Each row is a point. To make a cloud, some directions were put in groups of two or more. Within a group, all points are equally far from the middle, so they leave a hole (a ring in 2 directions, a hollow ball in 3). The other directions are filled evenly. Then the cloud was stretched, turned, moved and blurred a little. Count the holes, and give their numbers of directions, smallest first.

Cloud (13 x 2)
[[ 30  45]
 [-25  44]
 [ -2 -36]
 [-39   0]
 [  8  55]
 [-38  -8]
 [ 25 -31]
 [ -3  57]
 [-14  52]
 [-39  13]
 [ 22  50]
 [ 30 -27]
 [-39  19]]
Holes: 1 (2)

Cloud (19 x 3)
[[ 41 -18  69]
 [ 14 -30  59]
 [ 64 -11  21]
 [ -4  -4  29]
 [  6 -55  28]
 [ 14  31 -30]
 [ 32  15   8]
 [  6 -71  14]
 [ 11 -36  35]
 [ -8  -7  -6]
 [ 16 -53   3]
 [ 25  -3  13]
 [ 14 -30  -1]
 [ 14 -52  23]
 [ 52   1  77]
 [ 15 -17  62]
 [ -7 -64  37]
 [-15  45 -18]
 [  1 -37   2]]
Holes: 0

Cloud (29 x 4)
[[ 26 -25 -43 -12]
 [ -7 -32   8  27]
 [-61 -12  12   1]
 [-44  16 -44  11]
 [-19 -31  37   8]
 [ 57  36  36  12]
 [ 13  14  -3  64]
 [ 38 -65 -17 -30]
 [ 60 -16  15  55]
 [ 45  16  30  22]
 [ -2 -34  37 -65]
 [-21 -40  52  38]
 [ 44 -51  22   4]
 [-14 -50  38 -33]
 [-37 -40 -17 -32]
 [ 82 -42   8   6]
 [ 11 -39 -21 -26]
 [-10 -46 -17  29]
 [ -6  37  13 -22]
 [-50  -6 -26  13]
 [ 42   3  61   4]
 [-64  -9   5  13]
 [-17 -48  19  19]
 [-20 -62  34  -3]
 [ -4  27  52  11]
 [ 23   5   2 -23]
 [ 32  65  -7  23]
 [-24  19 -21 -34]
 [ 58  21 -16 -22]]
Holes: 0

Cloud (31 x 4)
[[ 13 -46  -5 -17]
 [-57  -6  -6   2]
 [  9 -10  46 -25]
 [-34 -10  34 -33]
 [ 32 -18 -59  29]
 [ 18 -47 -17  26]
 [ 56  -7  33  45]
 [ 47 -24  39  27]
 [ -6  28  43 -25]
 [ 59 -11  35  29]
 [ 35  -4 -61  33]
 [ 58 -10  35  23]
 [-59  -6   6 -19]
 [ 17 -10  39  58]
 [-37   5  42  24]
 [ 25  42 -17  41]
 [  6  40 -44  26]
 [ 14 -46 -12  34]
 [-27  30 -50 -35]
 [  5 -15  44 -27]
 [-55  -6 -10   2]
 [ 67  16 -35  36]
 [ 25 -33  30  47]
 [-38  14  47  -7]
 [ -2 -20 -44  36]
 [ 64  17   7 -11]
 [ 35 -29  35  46]
 [ 16 -22  35  55]
 [ 19  43   4 -34]
 [ 26 -43 -34  -1]
 [ 60  17 -35 -23]]
Holes: 2 (2, 2)

Cloud (53 x 6)
[[-10  -3 -14 -71   2  -3]
 [-14  43 -26  49 -18 -23]
 [ 28 -47 -22  17 -42  -5]
 [-29 -46   3  -1  57  -5]
 [ 22  35  -4  22 -20  15]
 [ 35  58  12  38  -6 -21]
 [-29 -13 -46  73   4  26]
 [-22   0  38  50  37  57]
 [ 22  49  46  32  -6 -33]
 [ 34  38 -13 -29  -6  20]
 [-25   6 -58  12  21  27]
 [-42 -56  17 -24  30   4]
 [ 37  36   3 -22  48   7]
 [-37  28  25 -17  -8 -54]
 [ 48 -34 -12   9   9 -45]
 [  9 -57  18 -11  10  58]
 [  7  30 -57   8 -14  32]
 [-71 -44  25  11  22  -4]
 [  2 -43  52  74  11 -18]
 [-63  -3  13  49  -1  21]
 [-17  40  24  22  -8  35]
 [-26  22 -49  24  -3  33]
 [-37  21 -52  13  13 -45]
 [ 22 -21  -1 -26 -21  36]
 [-34  30 -72  22 -61 -37]
 [-27 -15 -22  81   3  23]
 [-12  39  -7  14 -13  38]
 [-67 -41 -18 -31   5  11]
 [ 35 -46  61   7  44   9]
 [ -8 -10   7  24 -19 -50]
 [-23  56 -89  20 -28 -11]
 [-11  21   3  32 -40 -26]
 [-58 -37 -40  57   6  -7]
 [-55  25   7  22  12  37]
 [ 47   8 -47   5  31   8]
 [ 23 -56  -6  72 -20  -8]
 [ 23 -67 -14   0 -29  16]
 [ 15  35  56  21  18  32]
 [ 23  35   5 -31  25  25]
 [ 39 -35 -16  38 -28 -16]
 [-43  -8   4  59 -17  26]
 [-40  50 -40  11   3 -43]
 [  6  50 -75  11  33 -13]
 [ -3  17  56  33 -12  20]
 [ 27   8  31 -49  25 -25]
 [-32  -3   7  73  18 -27]
 [-28  41 -32  25 -47   5]
 [-58  21 -10  -2  13 -27]
 [-82 -14  15  20   3   8]
 [-15 -11 -38  47 -23  48]
 [ 16 -57  35  -7  31  44]
 [ 43   6 -43  42  24  18]
 [-15 -31 -22  10  61  23]]
Holes: 1 (3)

Cloud (83 x 8)
[[ 25 -11  10 -47  38  18 -25   6]
 [-15   1 -24 -31  27 -30  38 -42]
 [-34 -20  -8 -11  48 -16 -33  15]
 [ 59 -23 -30  31 -39  25   3  21]
 [  6  88   0 -29  47  -7 -26 -13]
 [-43 -10 -33  -9  19 -33  26 -43]
 [ 18 -11  33   0  23  33   1  15]
 [-25  31  43 -30  87  -4   1  46]
 [ 52  -8 -14 -12 -16  70  19  20]
 [-56 -19 -61  -9 -10  -2  19  -6]
 [-29  34 -23 -42 -39  30   1  -9]
 [-43  18  20 -55 -18  -6 -37 -27]
 [-25 -19 -28  -4  44 -40 -12 -65]
 [-17 -21  53 -14  76  -5 -59  12]
 [-41 -34 -54 -13 -26   3  37 -40]
 [-23  32 -14  17  70 -25  -5  16]
 [-15  10 -17 -11  59  22  -8  15]
 [-20 -23 -15 -55 -44  -4  49 -56]
 [-12 -29  51  -6  -7  23  62 -13]
 [-41 -22   6  16   2 -26  22  -3]
 [ 29   0 -28   1 -10 -27 -24  35]
 [ 19 -15 -28  54 -10  20 -19  13]
 [-33  11   6 -12  53 -11 -45  17]
 [-22  -9 -18  -4  21  48  -2  25]
 [ 15  -1 -14 -57 -39 -13 -49 -35]
 [-16   0  35  39  11  71  -1 -58]
 [  2 -16  -5 -53  67  -7 -13  62]
 [ 24 -38  24 -46 -24  19 -22  21]
 [ 26 -18  71 -14 -30  20  -4  -1]
 [-15  27 -61  20  30   5 -48 -29]
 [-19   8  10 -35  20  -4 -19  57]
 [ 14  -9 -14 -38  45 -11 -31  44]
 [ 41 -17  26  -9 -11  -2  23 -21]
 [ 21   2  74  44  32  49 -18 -18]
 [-17   2   7  24  34 -19  36 -21]
 [-34  17 -51 -22  62 -34 -71  -3]
 [ 15  42  52  -2   0  12  30  45]
 [-40  -3 -40 -42  -2 -16  27  29]
 [ 22  -4  27 -45 -13 -22  14 -16]
 [-25   0  29  -7  25  36 -11  22]
 [ 69  -9  44 -27  12  -1  21   9]
 [-25  16  -8 -25   4 -34 -70 -10]
 [-17   4  10 -29  -4  30  10 -12]
 [-13  30 -11 -31  41  11   3 -25]
 [-31  -4  30 -39 -11 -10 -10 -38]
 [-15 -26 -81 -43  44  -7 -52 -17]
 [ 10  19  23  -1  47  -6  32  39]
 [  1 -11  -3 -44  39 -38 -16   7]
 [-15   4 -22  17  -5 -44 -23 -20]
 [-21  30 -20  -1  60 -25 -65 -11]
 [ 35 -12 -28 -31  33  12 -19  -8]
 [ -4 -31  17 -63   4  -2  38  24]
 [-21 -27  39  44  -4  16   1 -34]
 [ 45 -21  -2   3  78 -39  27  26]
 [-20 -31  17  -5  -1 -22  11 -21]
 [-49  52  -2 -10 -13  52   1  -7]
 [ 15 -15  64   0  37  46  -9   2]
 [  0  27 -12  13  18  40  31 -44]
 [-40  44 -21 -34  10  -7  -5  -7]
 [ -1 -46  54 -28  -8  -6  14   9]
 [ 25 -14  -3 -55  54  18 -33  47]
 [  8 -12 -45  -1  64 -32  22  28]
 [ 16  -9  41   4  58  17  22  21]
 [-45  15 -52 -16  22  28 -30 -16]
 [-44 -41 -41  18 -28  -7   5 -65]
 [ -3   1 -21 -49  25 -46   6 -14]
 [ 33 -24  20   9  14  66  18  16]
 [ 19 -22 -95 -25  19 -30 -35 -10]
 [ 22  24  20 -19 -30  -6 -10 -59]
 [ 14  11   9 -13  -5 -26 -52 -30]
 [  1  -1 -47   9  27  24 -27   6]
 [-40 -24 -18 -23   4  30  34 -19]
 [ 20 -36 -47  38 -64   8   5 -71]
 [-50  -2  -8   7  48 -12 -68  -7]
 [-64 -31 -66   1 -52 -18 -11 -34]
 [  5  38  26  -2  39  31 -40 -53]
 [ -7  17 -18 -28  12 -60   5 -18]
 [-37  40 -37  -2  15  33 -37 -13]
 [  1  31 -41   0  20  57  14 -32]
 [-35 -67 -55  -1   2   2  31 -35]
 [ 11 -22  12 -27  65 -37 -28  26]
 [-15 -17  60  50 -21  29   0 -31]
 [-46  -2 -43  27  21 -11  21 -23]]
Holes: 0

Cloud (97 x 9)
[[ 17 -39  31  13  -6  46 -86  34  44]
 [-14  35  39  35  55  16   8 -12 -22]
 [ 37  -4   8  14  51  11 -37  -9  50]
 [-10  -3  28 -32  15  31  25 -31 -25]
 [ 37 -14  -7  16  67  23   2 -11   8]
 [-13  26 -29 -33  29  39   5 -14  32]
 [-12  32 -29  46  19  20   8 -15  79]
 [ 21 -10  19  23  64  36 -23 -23  26]
 [  5  10  -1  35  63  88 -18  34  17]
 [ -1  23 -47  -8 -10  50  -6  -7  49]
 [ 34   2 -33  52  24  56   2   0  12]
 [ -5 -15  39  44   7   0 -64  15   3]
 [ 11 -11  14  37   4  53 -31  25 -20]
 [  7 -21 -30 -25   6 -44  18 -28  21]
 [  1  36  -8  18  37  39  30 -38 -44]
 [ 18   4 -10  43  22 -41  12   0  74]
 [  3   1 -19  77  11  34  -8 -40  31]
 [ 33 -47 -26 -24   2  32 -26 -17  11]
 [ -6 -19 -14  68  16 -20  10 -57  30]
 [-28  40  10  58  15  13  12 -38  27]
 [  7 -36  -7 -38 -49  -8   8 -26  20]
 [ -5 -18 -33   7 -25   0 -58 -41   4]
 [  8 -22  35  34   1 -55  -9 -50  31]
 [ 24 -40  18 -51 -19  13 -91  22 -10]
 [ 13 -49 -16   8   1  27  21  -8  69]
 [ 34   7  -2  46  -2  50   0  30  39]
 [ 37  -9  29   9  10  59  -9  40  36]
 [  7  12  -2 -13   4  61 -79  30   3]
 [ -1  17 -15  50  45  18  19 -59 -24]
 [ 28 -56   7  11  14  53 -25  27  57]
 [  9  -9 -27  10 -16 -35 -23   0  69]
 [  8  48  14 -10  56 -42 -20   2 -11]
 [ -7  -7 -24 -13  41 -29 -45 -35   8]
 [ -2 -42  12  26   2  18   6 -28  79]
 [ 13 -29  30   6 -26  -3 -14  26  79]
 [  4   1  -8  42  15  90 -24  42  71]
 [ 10 -36   5  -7 -39  10   1   8  -3]
 [-17 -63 -16  12 -30 -27  20 -27  48]
 [  2 -25  39  15  29   3 -37  24 -40]
 [-14 -14  26 -57  14 -64 -14 -16  17]
 [  2  -9  30 -10  55 -33  35  -5  -5]
 [  0 -39 -43  60 -15  30  12 -17  70]
 [ 24   3  -8 -16   4  22  40 -44  -6]
 [-12 -41 -22  21 -16  47  27 -53  57]
 [ 15 -22  29  22  34  -2 -27  73  22]
 [ 37   5   3  -5  18 -39 -15  -6  52]
 [ -2  22 -10  12  59  29  -6 -23 -59]
 [-10 -38  12 -33  -9  33   4  31  17]
 [  1 -11  43 -12  25  13 -52 -41  30]
 [ -6 -17  32  33  25 -60   3 -56  41]
 [-34  -4  37  17   9  38 -39  -1  45]
 [ 13 -17 -26 -29 -42   2  -9 -17  56]
 [-10  37  10 -43  18 -12  18 -60   6]
 [  3  36 -13  49  62  25   5  30  52]
 [  1 -13  44  18   4  38 -18 -36  28]
 [-23  -1 -49  22   6 -23  55 -55  29]
 [-26   2  13  30  11  -4  10 -14 -33]
 [ 26   0  50  -1  75  40 -53  25   4]
 [ 22 -11  11  13  11  31  10   9  86]
 [ -4  51 -16 -19   3  16  13 -29  -4]
 [-27 -67  -4 -22 -29 -28 -38 -42   9]
 [-27 -40  -6   9 -59  32  17 -32  24]
 [-16 -37  19  13  42 -22  19  -5  52]
 [-17   5  15   2  29  23 -44  55  57]
 [ 16  31   9 -48  14  46 -30 -23 -28]
 [ 22   8  51   8  14  27 -13 -23  12]
 [ 37  -3  56  -6  55 -61 -35  16   6]
 [ 19 -31  -1  50  51 -20 -33  24  38]
 [-19  24 -26  61  33   8  65 -33  52]
 [ 11  -7  28  49 -16 -32 -17 -10  18]
 [-21  31   2 -24  40   6  -7 -70 -54]
 [ 13  11   7  11  87  36  14  32  10]
 [ 23  20 -19  46   9  -5  -1  14  67]
 [ 24   0  35   3  13  68 -75  37  18]
 [  3 -28   9 -25 -32   0 -52  -6 -42]
 [-32 -22 -25 -21   2  84 -11  -2  25]
 [  9 -25 -12  49 -32  21  11  11  95]
 [-34  24   9  48  -6  40   2 -22  56]
 [ 41  31  11 -13  61 -10 -26 -10  15]
 [ 38 -57  12   9  10  28 -39   8   8]
 [ -4 -29  52  21  28 -59 -16 -38  20]
 [  0  10  -2  31  45 -40 -19  28  57]
 [  5 -30   0 -36  41 -34 -59 -30 -30]
 [ -2 -24 -47 -18 -45  16   0 -39  65]
 [ 11   0  19 -50  61  33 -23   4 -53]
 [-10 -51  39 -33   2  -4 -27 -33 -35]
 [  1 -43   7 -23  40  63 -30  39  10]
 [ 11 -13  39  27  28 -73  17 -25  18]
 [-23 -34  30  21   5  13 -24  45  72]
 [-40 -24  27  -6  -9   5 -69   6  42]
 [-12  11  25  30  37   1  20  36   5]
 [ -5  11 -19  19  24 -25 -51 -48   9]
 [ -6 -19  30  37 -13 -18   3  20  16]
 [  6  -1  19 -37   3  59 -71 -23   0]
 [ 27   0  14  47  21   3 -39  55  19]
 [ 40 -13  46  -8  63  31 -48  29  23]
 [ 25  -9 -14   9 -13   1 -65  34  40]]
Holes: 3 (2, 3, 4)
